Every row gives one point. Examples show where two turns around zero, p and q, send a point. Where does a point land after both, in the order given? Backwards means that the second turn is done in reverse. Each puzzle has new turns, and all numbers are rounded.
(in the rows, 128 means zero)

Turn p:
[125 110 117] -> [110 125 117]
[153 155 169] -> [164 111 166]
[124 162  89] -> [156 150  91]
[ 98 149 148] -> [136 161 152]
[139  64 117] -> [ 74  94 114]
Turn q:
[117  81  86] -> [109  95  77]
[117 146 132] -> [125 148 134]
[155 173 120] -> [172 158 133]
[123 112 174] -> [107 111 169]
Where do these land?
p, then q backwards: [102 127 119] -> [106 144 122]
p, then q: [131 110 104] -> [116 131 100]
p, then q: [113 164  98] -> [170 148 112]
p, then q backwards: [166 110 191] -> [158  95 189]

Turn p:
[101 127 106 150] -> [ 93 128 110 117]
[143  86 120 160] -> [119  75 123 116]
[133 131  95 118] -> [137 135 102 107]
[114 145 118 163] -> [ 97 126 104 145]
[102 142 189  74] -> [140 177 197 141]
[180 148 153  76] -> [202 147 145 146]
[125 117 114 155] -> [109 107 112 124]
Turn q:
[116 168 133 149] -> [104 166 143 129]
[124 144 116  81] -> [164 148 113 101]
[119 149  96 150] -> [102 155 104 138]
[ 88 142 114  91] -> [135 147 109  77]
[143  85 152 142] -> [127  80 145 144]
[178  79 157 155] -> [136  72 153 179]
Where do these land?
q, then p: [148 137 165  94] -> [168 113 147 157]
p, then q: [150 104 110  99] -> [173 120 124 138]
q, then p: [134 121 124 175] -> [ 81 121 131 129]
q, then p: [ 79 185 136 138] -> [123 201 141 147]
p, then q backwards: [142 118 108 182] -> [123  78 101 147]
q, then p backwards: [117 126 171 110] -> [126  91 144 102]
q, then p: [126 105  81  97] -> [150 121  87  89]

Turn p:
[169 163 141 147  65 142  88  91] -> [168 127 143 210 105 126 103  99]
[127 168 124  93 123 136 151 194] -> [142 188 133 115 121 159 175 153]
[167 149  86 155 113 115 123 168] -> [164 140  83 149  96 120 149 159]
[ 88 142 166 168  99 153 185 131] -> [102  86 165 149 130 162 192 121]
[138  76 151 122 137 182 114 135] -> [146 101 133 114 167 176  91 138]
[125 120 146 124 190 106 100 115] -> [126 130 132 100 173  78 107 133]
[110 116  91 132 118  77 140 139] -> [ 97 129 109 112  82 105 134 150]
[133 125  86 139 131 133 111  92] -> [118 121  86 144 124 115 104 104]
[ 83 109 145  83 141 110 110 128] -> [ 85 154 160  99 141 124  99 139]
[139 112 143 118 164 126 158  86] -> [131 104 135  87 143 113 125  84]
Turn q:
[ 97 132  81  99 141 135 110 131] -> [ 69 131 100 115 126 119 124 132]
[152 107 114 170 159 122 155  91] -> [162 139  86 164 160 155 130 130]
[185 172 188 106  87 161 129 136] -> [162 158 209  96 122 140 134  81]
[ 93 130 167 114 172 101  94 127] -> [110  72 148 131 162 112  91 141]
[161  85  99 173 121 114  82 158] -> [165 151  88 112  95 127  75 166]
[159 176 137 105  86 105 111 168] -> [145 151 166  69 117  82 135 119]
[ 87 113 127 166 132 140 141  90] -> [119 124 117 197 128 133 131 137]
[112 128 129 129 145 144 169 138] -> [118 120 131 137 137 153 164 145]
[105 110 110  89 108 132 160 114] -> [102 108 108 131 104 132 167 100]
Where do these land?
p, then q: [173 125 156 118 128 126  95 111] -> [164 136 133 112 145 124  83 112]
p, then q: [152 123 101 160 139 164 137 128] -> [126 153  81 126 125 159 129 130]
q, then p: [162  69 131 122 149 174 114  63] -> [127 104  80 187 168 148  88  87]
p, then q: [105 166  87 158 114 119 157 119] -> [127 139 100 169 115 110 179 138]
q, then p: [ 86 172 122  99 152 150 142 151] -> [ 80 132 161  96 154 139 160 141]
q, then p: [120 118 154 107  86  81 164 155] -> [148 102 152  85  68 139 121 122]
p, then q: [121 126 119  73 181 107  91 156] -> [ 89 125 148  72 172  90 121 132]
p, then q: [110 132 155 174 121  78 157 145] -> [165  79 130 126  97 123 170 147]
q, then p: [122 122 127 141  83 153  95 124] -> [126 131 153 182 108 120 124 131]

Turn p:
[170 101 155 106 139 156 138 111 139] -> [129 111 127  96 164 142 156 100 155]
[157 111 161 168 113 111 140 138 183] -> [162 112 170 133 131  97 148 135 182]
[145 165  87 142 132 152 165 105 123] -> [129 120  88 147 113 128 185 138 105]
[ 89  88 115 105 136 131 116 171 106] -> [ 82 127 121 105 133 129  73 153 129]
[163 101 114  99 155 140 104 120 104] -> [129 127  90  77 139 138 119 101 128]
[145 163 152 148  96  85 134 123  99] -> [151 116 171 137  85 122 136 104  95]
[100 149 118 117 139 159 104 139 130] -> [126 151 110 137 137 163 114 156 121]
[108 123 144 157 165 116 153 136 153] -> [135 136 148 134 160  88 137 161 126]
[ 90 144 133 104 113  88 110 144 133] -> [110 168 157 145 107 128  94 124 122]
[113 136 102 133  92 142 114  94 111] -> [128 112  98 169 111 148 117 108 118]
Turn q:
[146 115 170 146 121 163 140 175 131] -> [135 132 155 134 157 149 105 187 122]
[117 106 110 109 146 104 149 103 133] -> [101 111 137 111 128 126 145  90 140]
[113 136 117 110  96 211 152 104 116] -> [130 165 147 179 151 164 157 113  76]
[131 113 119 117 138 128  96 112 135] -> [140 129 114 126 129 140 113  98 143]
[103 140 102 107 150 126 130 134 132] -> [102 152 108 112 122 133 145 115 133]
[189 150 125 137 110 112 130 146 140] -> [176  98 121 113 122 128 151 164 132]
[113 112 114 150 128 102 132 131 145] -> [102 101 120 130 106 129 122 129 142]
[123 111 108 121  84 107 119 133 131] -> [130 102 122 118  95 143 117 118  99]
[145 201 225 121 150 121  90 104 140] -> [197 194 168 132 114  68 111 147 179]
[114 111 109 174 148 117 133 139 110] -> [ 91 101 100 143 141 111 115 140 134]
[112 112 110 117 136 118 136 127  94] -> [102 123 116 113 143 115 125 107 107]
Where do these land?
p, then q: [129 140  93 158  98 149 158 118 142] -> [ 96  80 126 146 120 144 133 153 116]
q, then p backwards: [110 130 140 102 111 145 145 116 155] -> [130 163 151 105 108 116 130 135 132]
p, then q: [144 105 129  94 107 128 124 146 123] -> [126 151 145 136 107 153 122 101 126]
p, then q: [105 146 136 139 161 134 145 154 118] -> [115 146 120  98 146 112 117 157 113]
q, then p: [116 151 131 126 115 130  33 128 157] -> [176 134  90 147  68 166 141 113 163]
p, then q: [132 128 137 175  98 140 162 123 132] -> [108  79 153 131 141 136 107 149 132]
p, then q backwards: [136 115 136 103 171 131  96 118  96] -> [133 107 120  85 135 131 101 149  92]
q, then p backwards: [191 147 129 173 133 108 138 132 161] -> [157 119 124 192 114 163 141 147 161]
q, then p: [116 144 136 100 117 107 118 125  95] -> [124 143 133 123 105 132 124  90 101]
q, then p: [102  73 113 110 169 109 163 119 102] -> [ 99 160 120 152 191 115  98 112 106]

Turn p:
[141 108 118 139 107 142 154 120 130 129 143 104] -> [147 124 128 144 133 144 157 132 137 108 155 134]
[147 108 137 141 117 142 153 133 134 149 141 136] -> [149 113 136 146 139 154 132 124 143 139 146 141]
[ 76 114 115 100 157 136 130 179 156 117 147 128] -> [ 88  95  85 129 120  92  94 137 130 132 166 139]
[118 132 119 113 158 129 116 131 128 149 126 125] -> [ 96 129 123 133 139 131 104 121 126 122 124 120]
[151 116 123 130 152 105 121 134  31 105 130 129] -> [155 104 122 111 156 152 118 163  63  99  84 107]
[111 145 161 143 124 125 122 140 154 116 138 140] -> [127 134 139 126 118  98 123 134 132 158 130 160]
[ 42 198 119 141 143 135 134 113 128 119 121 145] -> [ 81 154  81 101 131  86 139  95 120 133  90 184]
[145 114 146 136 118 128 137 100 136 114 126  77] -> [137 132 169 142 121 119 159 136 132  91 141 128]
[139 107 120 138 132 144 115 104 148 120 125 146] -> [145 146 135 115 110 143 107 121 148 116 139 132]
[144 123 156 132 107 139 125 126 100 140 132 122] -> [134 119 152 136 124 157 146 138 109 138 121 135]
[137 105 124  92 107 118 113 149 114 140 157 150] -> [127 113 122 111 132 153 120 141 106 161 160 100]
[134 117 144 138 119  84 123 117 153 135 110 134] -> [151 136 158 133 125 102 121  98 127 143 132 110]
[148 129 109 138 117 119 110 124 113 126  74 110] -> [142 139 128 147 101 131 138 119 123 109  91  89]
[135 175 109 148 134 135 121 117 157 128 141 130] -> [120 177 116 132 142 116 131 136 158 136 118 141]
[151 128 119  91 125 137 146 132 138 132 111 144] -> [123 106 124 114 129 142 132 125 163 137 125 100]
Turn q:
[114 154  90 128 122 102 103 129 115 158 155 147] -> [142 110  79 156 130 126 128  94 114 134 155 135]
[109  91 144 122 149 146 136 145 107 101 140 149] -> [ 95 116 152 106 134 133 114 147 128 167 143 142]
[152 156  85 115 104  97 107 109 140 112 105 117] -> [152 111 101 139  88 136 150 128 125  75 132 132]
[114 127 155 128 111  97 121 149 109 131 112 149] -> [120 124 115 131 139 116  87 136 117 119 120 163]
[105 152 114 155 160 161 121 130 158 126 127  98] -> [114 171 140 137 141 136 153 114 145 115 164  97]
[ 99 100 134 121 146 113 147 101 117 101 132 108] -> [ 93  90 160 137 132 118 133 135 153 125 129 125]
[114 103 150 165 102 132 151 137 147 138 156 148] -> [138 147 143 165 148 141 113 141 142 170 111 145]
[108 110 143 119  99 138 131 120 125 142 130 137] -> [112 129 126 137 123 138 110 115 134 146  97 137]
[145 149 152 123 120 147 164 140 145 151 106 156] -> [137 174 128 118 129 102 140 132 106 140  92 145]
[152 131 137 104 142 157 116 108 127 102 147 122] -> [140 118 163  96 105 137 138 110 124 135 136 114]
[122 128 103 113 144 120 133 153 163 164  86 109] -> [112 161  83 129 117  96 136 148 143 110 125  97]
[150 113 145 124 162 144 100  89 125 102 146 131] -> [147 105 164  86 124 136 135 108 157 135 147 127]
[152 140 106 163  97 130 151 129 105 140 104 106] -> [139 130 110 141 157 157 154 148 105 100  97 121]
[156 139 133 113 133 109 112 154 111 125 145 114] -> [152 111 126 117 126 120 104 135  99 119 145 110]
Where do these land?
q, then p: [142 123  93 135 139 179 132 125 125 128 115 116] -> [ 96 101 111 134 141 135 164 131 152 112 132 138]
q, then p: [178  91 155 116 106 117 118 140 160 148 140 133] -> [128 142 148 165 104 141 127 142 145 155 117  71]
p, then q backwards: [108 135 159 152 142 109 155 137 121 144 128 133] -> [118 140 149 134 123 107 149 109 104 138 147 153]
q, then p: [151 103 170 106 117 112 102 118 165 140 150  91] -> [129 159 182 154  88 114 135 145 134 132 135  93]
q, then p: [ 83 155 140 122 124 121 156 132 143 104 150 155] -> [150 143 136 120 144 126 126 102  96 162 115 169]
q, then p: [120 142 127 132 108 128 148 103  97 118 116 134] -> [145 102 122 107 116 134 119 108 127 113 109 146]
q, then p: [103 163 111 124 128 122 142 137 110 150 134 125] -> [140 140 112 122 151 126 130 115 100  98 115 141]
q, then p: [ 99 122 121 126 159 114 156 118 110 119 120 126] -> [131 105 122 124 142  99 110 105 111 124 147 145]
q, then p: [188 117 126 130 122  98 106 132 171 122 134 105] -> [156 134 146 156 115 125 144 181 153 141 140  89]
q, then p: [102 125  99 126 127 137 144 133  92 125 141 143] -> [124 113 104 131 140 151 119 101 107 115 138 152]
p, then q: [167 108 172 127 115 108  97 163 150 108 141  92] -> [158 139 138 147 167 128  60 153 108 131 121 115]
q, then p: [126 149 142 112 160 126 129 121 100 126 131 152] -> [125 116 141  91 154 132 117 112 107 128 135 118]
p, then q backwards: [114 114  92 137 117 140  95 122 128 132 109 147] -> [128 141 116 107 102 146  92 144 145 144 122 128]
q, then p: [127 128  89 118 118 166 115 127 127 134  72 135] -> [105 118  74 104 117 126 167 120 153 120 127 125]
p, then q: [112 145 124 158 138 143 125 112 120 124 139 134] -> [128 136 118 116 120 124 146 120 113 126 141 161]
